Rows are points. Each copy is the shape, with its points in the same order, turned, moved and blurred by noise. Is it also mirrored, or only turned?
In the rows, zero is written as 128.

Shape, 8 rows:
[[179 190]
 [163 102]
 [170 199]
 [161 127]
 [ 72 117]
 [141 113]
 [ 93 178]
 [ 98 124]]
Copy 1, 8 rows:
[[ 55 157]
 [ 90  81]
 [ 63 162]
 [ 96 104]
 [179 124]
 [114 101]
 [137 181]
 [153 127]]
Copy 1 is: mirrored
Copy 2, 8 rows:
[[154  43]
 [145 147]
 [149  37]
 [151 114]
 [ 64 120]
 [119 124]
 [ 76  59]
 [ 82 115]]
Copy 2 is: mirrored
Copy 3 (8 x 2):
[[106 210]
 [ 84 118]
 [131 214]
 [100 136]
 [176  87]
 [112 128]
 [200 156]
 [160 106]]
Copy 3 is: mirrored

Shape:
[[154 110 103]
 [111 186  94]
 [ 91 143  30]
 [123 153 136]
 [122 134 142]
 [ 78  65 193]]
Copy 1:
[[143 113  90]
 [ 78 175  94]
 [ 38 111  70]
 [122 160 126]
 [132 141 132]
 [142  93 220]]
Copy 1 is: only turned
Copy 2 (6 x 3):
[[132 131  87]
 [ 55 166 115]
 [ 43 141  45]
 [ 96 133 137]
 [111 117 138]
 [120  23 158]]
Copy 2 is: only turned
Copy 3, 6 rows:
[[144 115 128]
 [107 162  68]
 [ 88  96  59]
 [123 172 118]
 [126 154 139]
 [ 88 144 235]]
Copy 3 is: only turned
Copy 4:
[[ 84 107 151]
 [126 186 137]
 [ 59 184  80]
 [144 140 139]
 [146 124 136]
 [189  50  94]]
Copy 4 is: mirrored

Shape:
[[ 88 142 129 138 154 129]
 [108  98 170 147 169 114]
 [ 80 201 170 119 144 132]
 [ 99 126 202 140  57 109]
 [127 151 124 126 132 121]
 [ 33 135 104 122 116  89]
 [150 106  65 113 209 203]
 [143 223 146 154  74  66]
 [103  91  83  59 179 119]]
Copy 1 (9 x 6):
[[124  80 128 170 119 147]
 [111  50 151 130 150 128]
 [136  93 163 180  62 132]
 [ 61 112 214 114 103 174]
 [130 125 137 153 131 142]
 [ 57  92 101 182  97 167]
 [220  80  58 129 175 161]
 [ 99 184 210 205 108 129]
 [120  96  39 114 132 122]]
Copy 1 is: mirrored
Copy 2:
[[105 109 141 151 103 164]
 [103 105 191 154 126 120]
 [ 82 176 151 156  96 184]
 [ 66 170 146  66 149 120]
 [128 140 114 144 117 159]
 [ 38 100  99 145  78 154]
 [210  54 138 162  86 198]
 [ 86 227  82 160 179 150]
 [145  75 106 143  33 120]]
Copy 2 is: mirrored
